Each row is a point. Examples show where two turns around zero, p and q, send a point. Where does a point land after both, in the order given? Backwards means that the second turn is done in reverse. Each puzzle has new turns, and all numbers are rounded.

Turn p:
-16; 3; 22 -> -13; 5; 24
9; 6; 39 -> 13; 14; 35
11; -57; -25 -> 17; -59; -17
-4; 47; -36 -> -17; 38; -42
Turn q:
-17; -5; 57 -> 3; -11; 59
-15; 2; -76 -> -38; 3; -68
-37; -16; 6 -> -30; -24; 15
10; 14; 10 -> 10; 15; 8
16; 23; -10 -> 8; 26; -12
43; -17; 13 -> 47; -8; -2
Where do these land?
q, then p backwards: -45; 17; -9 -> -47; 14; 1
p, then q: 40; 28; 8 -> 26; 41; -10
q, then p: 31; -15; 35 -> 46; 1; 16
q, then p: -25; -29; -35 -> -27; -40; -18

Turn p:
12; 0; 3; 3; -18; 21 -> 1; -4; 13; 2; -18; 21
7; -13; -1; 14; 17; 6 -> -8; -21; -2; 7; 13; 6
-41; -14; -8; -60; 23; 37 -> -44; 16; 14; -70; 14; -2
7; -10; 11; 24; -25; -35 -> 20; -11; -5; 31; -22; -26
11; 9; -55; 32; -13; -43 -> 14; 3; -69; 31; -16; -1
-17; 17; 30; 10; -2; 5 -> -5; 18; 29; 18; 7; -8
21; 11; 22; -23; 17; 9 -> 22; -1; 23; -19; 22; 10
Turn q:
-28; -25; -16; 12; -37; -23 -> 4; -30; -14; 4; -27; -43
7; 9; 25; 11; 22; -3 -> 1; 4; 23; 14; 23; 10
-8; 44; -23; 3; 2; 41 -> -22; 41; -2; 9; -35; 27
17; -36; 4; 10; 12; -12 -> 24; -30; -8; 4; 20; 6
-30; -37; 13; -28; -33; 5 -> -33; -41; -10; -29; -7; -24
44; 4; 26; -3; 9; -10 -> 28; 5; 26; -18; 27; 16
-2; 41; -29; -6; 24; 2 -> -2; 51; -16; 15; -2; 7
Where do these land?
p, then q: -14; -24; 23; 13; -5; 21 -> -19; -30; 17; 8; 6; -17
q, then p: -6; 30; -4; -5; 36; 44 -> -38; 36; 16; 13; 7; 31
q, then p backwards: -33; -18; -29; 13; -12; -43 -> -10; -22; -2; 19; -7; -59
p, then q: 7; 6; 25; 6; -6; -16 -> 22; -4; 20; 3; 10; 0
q, then p: -29; -23; -9; -18; 20; -8 -> -25; -3; -37; -1; 12; -11
q, then p: 0; 1; -1; -11; -29; -9 -> 18; 6; -2; -15; -12; -18
p, then q: 76; 28; -4; 3; -4; 11 -> 22; -10; 6; -24; -14; 73
